Each row of a before or after table is a point. One or more steps were done to the points. Then noise was added and the rows were shuffled. The steps act on how far a point lies along the listed directions, d1 being the first. Name the steps. A step turns or swaps two directions, mirrors them in a line or flattens them onto one, adds a multiple of one to another, or multiplies one. Angles are multiples of 10 degrees, from the lower direction toward the higher: turns from -170 to 170, lines from 10 to 170 but not 90. Use the fewest steps. Two steps may share a direction if one is a turn and the other turns, adds or multiplies; they go together, in the order done. Otherwise the lowest direction goes first.

Directions:
(1): -0.59	-0.03
(2): 0.03	-0.59
Before (10 x 2)
-0.40	0.21
-0.71	-0.09
-0.22	0.56
0.58	0.59
0.60	-0.15
-0.49	0.49
-0.08	-0.02
-0.83	0.26
-0.03	-0.24
0.05	0.29
After (10 x 2)
-0.08	-0.02
0.25	-0.18
-0.37	-0.78
-0.09	-0.42
0.01	-0.70
0.83	0.02
-0.57	-0.44
-0.18	0.14
0.25	-0.55
0.30	0.54
Steps: mirror d1 and d2 in the line at 20 degrees

Directions:
(1): 0.43	0.72	0.36	-0.43	0.12	-0.18	-0.56	0.20
(2): -0.26	0.15	-0.26	0.26	0.19	-0.31	0.13	1.02
(3): 0.07	0.00	0.02	0.04	0.51	-0.94	0.30	-0.41
(4): 0.68	0.11	-0.06	-0.34	-0.15	0.14	0.86	0.19
(5): 0.24	0.02	0.78	0.77	-0.34	-0.11	0.11	0.08
Before (13 x 8)
0.12	0.18	-0.10	-0.02	0.02	-0.34	0.23	-0.26
0.52	0.17	0.05	-0.24	-0.36	0.54	0.10	0.23
0.26	0.47	0.27	0.00	-0.02	-0.25	-0.50	0.55
-0.23	-0.16	0.16	0.75	-0.02	-0.20	0.08	0.09
0.10	0.00	0.08	0.12	0.07	0.11	-0.31	0.27
0.03	0.12	0.04	-0.16	0.20	0.10	-0.37	-0.25
0.53	0.33	0.38	-0.08	0.05	0.16	-0.31	-0.28
-0.37	-0.04	0.08	-0.24	0.46	-0.15	-0.95	-0.30
0.04	0.02	0.14	-0.02	-0.01	0.09	-0.22	-0.20
-0.39	-0.33	0.16	0.46	-0.20	0.16	-0.10	0.09
0.08	-0.12	0.07	-0.45	0.10	-0.24	0.23	-0.74
0.54	0.04	0.34	-0.22	0.03	-0.12	0.10	-0.46
-0.35	-0.56	-0.27	0.31	0.06	0.03	0.18	-0.20
After (13 x 8)
0.88	1.48	0.76	-0.60	0.18	-0.63	-1.20	0.80
0.00	-0.21	0.04	-0.40	0.05	-0.10	0.16	-0.75
-0.48	-0.62	-0.09	1.03	0.01	-0.29	0.57	-0.10
-0.92	-1.49	-0.73	0.89	-0.11	0.26	0.91	-0.41
0.70	0.36	0.53	-0.39	0.16	-0.27	-0.23	-0.44
0.12	0.15	0.19	-0.10	0.05	0.03	-0.38	-0.16
0.15	0.20	-0.06	-0.06	0.02	-0.32	0.20	-0.26
0.23	0.22	0.18	-0.03	0.12	0.00	-0.44	0.35
0.20	0.49	0.21	-0.33	0.21	0.07	-0.68	-0.07
-0.12	0.48	0.30	-0.49	0.48	-0.16	-1.39	0.05
0.72	0.45	0.24	-0.46	-0.30	0.48	-0.16	0.22
-0.68	-0.84	-0.14	0.78	-0.20	0.15	0.38	-0.07
0.91	1.09	0.76	-0.49	0.24	-0.11	-0.91	-0.16
Steps: multiply d1 by 3; turn d2 and d4 by 10 degrees; add 0.5 times d5 to d3

Directions:
(1): 0.16	0.35	-0.20	0.23	-0.06	0.47	0.15	-0.31	0.43	-1.15	0.11	-0.04
(2): 0.63	0.70	0.23	-0.28	-0.50	-0.27	-0.54	0.26	0.43	0.10	-0.47	-0.01
(3): -0.57	-0.24	-0.41	-0.55	0.02	0.36	-0.64	-0.57	0.56	0.21	-0.23	-0.08
Before (10 x 12)
-0.20	-0.40	-0.28	-0.07	0.14	0.38	0.12	-0.56	0.09	-0.21	0.15	0.00
-0.56	-0.46	-0.48	-0.35	0.05	0.24	-0.41	-0.50	0.60	-0.01	0.01	-0.12
0.56	0.35	0.31	-0.24	-0.27	-0.33	-0.33	0.28	0.14	0.56	0.01	-0.10
0.06	0.17	0.13	-0.37	-0.15	-0.32	-0.67	0.16	0.36	0.27	-0.32	0.07
-0.43	-0.08	0.03	-0.48	-0.13	-0.10	-0.52	-0.13	0.39	0.51	-0.22	-0.03
-0.83	-0.49	-0.68	-0.49	0.31	0.42	-0.28	-0.75	0.19	0.43	-0.12	-0.09
0.33	0.36	0.31	-0.10	-0.23	-0.31	-0.32	0.43	-0.16	0.20	-0.10	0.09
0.06	-0.20	0.27	0.22	-0.17	-0.07	0.03	0.34	-0.39	0.29	0.26	-0.04
-0.02	0.42	-0.16	-0.56	-0.40	0.09	-0.89	-0.15	0.66	0.21	-0.44	-0.14
-0.32	-0.70	0.04	-0.06	0.31	-0.11	0.21	0.02	-0.40	0.95	0.11	0.21
After (10 x 12)
-0.15	0.11	-0.12	-0.33	-0.08	0.02	-0.63	-0.20	0.61	-0.21	-0.18	0.02
-0.17	-0.57	0.14	0.12	0.35	-0.18	0.37	0.12	-0.46	0.82	0.18	0.24
-0.26	0.40	-0.56	-0.35	-0.21	0.77	-0.70	-0.71	1.09	-0.96	-0.21	-0.22
-0.51	-0.01	-0.26	-0.22	-0.05	0.43	-0.25	-0.49	0.64	-0.54	0.04	-0.04
-0.51	-0.18	-0.71	0.21	0.17	0.86	0.17	-0.85	0.81	-1.54	0.39	-0.07
0.11	0.20	0.34	-0.36	-0.22	-0.38	-0.63	0.42	-0.13	0.70	-0.23	0.09
-0.07	-0.28	-0.26	0.20	0.15	0.54	0.41	-0.62	0.14	-0.89	0.29	-0.01
0.06	-0.26	0.37	0.07	-0.20	-0.34	-0.13	0.51	-0.52	0.89	0.11	0.02
-0.68	-0.21	-0.95	0.20	0.46	1.10	0.44	-1.07	0.42	-1.44	0.31	-0.15
0.30	0.16	0.25	-0.41	-0.28	-0.32	-0.54	0.10	0.26	0.80	-0.12	-0.07
Steps: add 1.5 times d3 to d1; turn d2 and d3 by 30 degrees

Directions:
(1): -0.36	0.95	0.26	-0.41	0.40	-0.47	0.09	-0.30	0.39	-0.16	0.16	0.10	-0.18	0.12	-0.19	-0.48	0.20	0.14	-0.37	-1.04	-0.19	-0.81	-0.04	0.08
(2): -0.08	0.08	-0.30	-0.13	-0.89	-0.04	0.15	0.28	0.99	0.18	-0.20	0.53	-0.22	0.45	-0.13	-0.89	-0.03	-0.17	0.01	0.01	-0.42	0.77	0.20	-0.06
(3): 0.19	0.80	0.57	0.50	-0.78	-0.10	-0.10	0.18	-0.05	-0.06	-0.20	0.21	-0.39	0.68	0.32	1.06	-0.17	-0.02	-0.21	-0.11	0.02	-0.02	-0.32	-0.48
(4): -0.25	-0.63	-0.97	-0.27	-0.34	0.37	-0.04	0.20	-0.32	-0.12	-0.41	-0.01	-0.58	0.30	-0.01	0.02	0.02	-0.58	-0.36	-0.28	-0.13	-0.83	-0.70	-0.16
(5): -0.02	-0.19	-0.51	0.44	0.37	0.03	-0.84	-0.15	-0.17	0.04	0.26	0.23	0.19	0.02	0.45	-0.09	-0.56	0.48	-0.37	-0.40	-0.82	0.12	0.46	-0.87
Before (11 x 24)
0.32	-0.05	0.66	-0.21	0.81	-0.03	0.34	-0.09	0.17	-0.17	0.37	-0.27	0.82	-0.61	-0.12	-0.29	0.26	0.34	0.26	0.63	0.73	0.28	0.42	0.44
0.00	-0.21	-1.17	1.10	0.99	-0.01	-1.95	-0.54	-0.62	-0.11	0.72	0.31	0.53	-0.17	0.83	0.07	-1.17	1.35	-0.67	-0.72	-1.79	0.20	0.81	-1.71
-0.30	-0.45	-0.29	-0.43	-0.12	0.19	0.43	-0.08	-0.33	-0.05	-0.14	-0.17	0.36	-0.20	-0.22	-0.39	0.14	-0.03	0.29	0.32	0.31	-0.15	-0.16	0.59
-0.01	0.18	0.61	-0.05	-0.43	-0.24	0.51	-0.26	0.25	0.16	-0.11	-0.09	0.11	-0.06	-0.26	0.11	-0.02	-0.01	0.31	0.38	0.53	-0.12	0.08	0.37
-0.26	1.03	0.80	-0.47	0.50	-0.75	0.14	-0.48	0.38	-0.45	0.31	0.03	-0.16	-0.47	-0.25	-0.47	0.61	0.17	-0.15	-0.78	0.33	-0.42	0.17	0.42
0.08	0.45	0.58	-0.36	0.34	-0.13	0.36	-0.25	-0.04	0.00	0.44	-0.25	0.36	-0.24	-0.01	-0.08	0.13	0.13	0.47	0.21	0.37	0.12	0.30	0.56
0.21	0.19	0.04	0.14	-0.17	-0.04	0.03	0.13	-0.12	0.07	0.15	0.02	-0.27	-0.24	0.04	0.31	0.02	0.01	-0.38	-0.05	0.01	0.35	0.04	0.06
0.14	0.06	0.87	-0.14	0.43	0.14	0.06	-0.20	-0.67	-0.13	-0.01	-0.71	0.15	-0.13	-0.10	0.76	0.30	-0.10	0.06	0.16	0.92	-0.51	-0.03	0.43
-0.09	0.27	0.49	-0.21	0.04	-0.19	0.35	-0.18	0.11	0.07	-0.06	-0.08	0.16	0.09	-0.16	0.19	0.19	-0.20	-0.08	0.21	0.04	0.10	-0.11	0.43
0.21	0.47	0.96	0.14	0.17	-0.12	0.38	-0.25	-0.13	0.00	0.19	-0.40	0.42	-0.41	0.08	0.73	0.20	0.23	0.31	0.56	0.60	0.21	0.04	0.43
0.05	0.47	0.56	-0.06	-0.24	-0.09	0.32	0.03	-0.04	0.18	0.34	-0.25	0.29	-0.11	-0.16	0.21	0.10	0.11	0.40	0.24	0.30	-0.02	0.25	0.15
After (11 x 24)
-0.08	-0.04	0.24	-0.24	-0.03	-0.03	0.38	-0.11	-0.06	0.07	-0.18	-0.15	0.05	0.09	-0.16	0.28	0.19	-0.36	-0.11	0.32	0.11	-0.02	-0.27	0.43
-0.08	0.48	0.83	-0.47	0.45	-0.08	0.15	-0.28	-0.31	-0.19	0.01	-0.56	-0.06	0.02	-0.25	0.27	0.43	-0.16	-0.17	-0.44	0.73	-0.91	-0.09	0.52
-0.26	0.29	0.26	-0.29	-0.11	-0.12	0.41	-0.19	0.01	-0.04	0.03	0.01	0.43	-0.06	-0.16	-0.36	0.10	0.28	0.25	0.09	0.21	0.04	0.09	0.49
-0.15	0.09	-0.03	-0.36	-0.45	0.10	0.40	0.15	-0.17	0.06	0.06	-0.26	-0.07	0.06	-0.27	0.12	0.21	-0.30	0.22	0.04	0.26	-0.61	-0.23	0.17
-0.09	-0.05	-0.13	-0.56	-0.11	0.19	0.44	-0.04	-0.37	-0.11	0.01	-0.31	-0.20	0.06	-0.02	0.12	0.21	-0.47	0.21	0.08	0.41	-0.58	-0.43	0.49
0.21	-0.87	0.01	0.07	0.04	0.28	-0.04	0.00	-1.03	-0.38	-0.15	-0.46	-0.18	-0.67	0.10	0.89	0.38	-0.42	0.23	0.68	0.89	-0.18	-0.45	0.31
0.11	0.15	-0.13	-0.02	-0.13	-0.05	0.07	0.10	-0.07	0.07	0.08	0.03	-0.35	-0.23	-0.04	0.10	0.08	-0.09	-0.45	-0.20	-0.02	0.16	-0.03	0.13
-0.27	0.29	0.07	-0.53	-0.12	-0.01	0.59	-0.13	-0.03	-0.18	-0.20	-0.30	-0.32	-0.01	-0.18	0.23	0.48	-0.41	-0.17	-0.22	0.43	-0.97	-0.72	0.50
-0.11	-0.04	0.27	-0.19	-0.55	-0.13	0.56	-0.21	0.15	0.14	-0.25	-0.11	-0.09	0.02	-0.32	0.05	0.04	-0.23	0.20	0.30	0.53	-0.40	-0.17	0.39
-0.08	-0.17	-0.20	-0.66	0.12	0.20	0.51	0.18	0.07	-0.39	-0.22	-0.16	-0.14	0.06	-0.23	-0.24	0.44	-0.47	-0.29	-0.04	0.62	-0.97	-0.61	0.32
-0.30	-0.59	-1.99	0.70	0.62	0.26	-1.80	-0.37	-0.75	-0.26	0.31	0.32	-0.09	0.18	0.72	-0.02	-1.02	0.74	-1.01	-1.12	-1.86	-0.71	0.08	-1.71
Steps: mirror d1 and d2 in the line at 110 degrees; multiply d3 by 0.4; mirror d4 and d5 in the line at 80 degrees
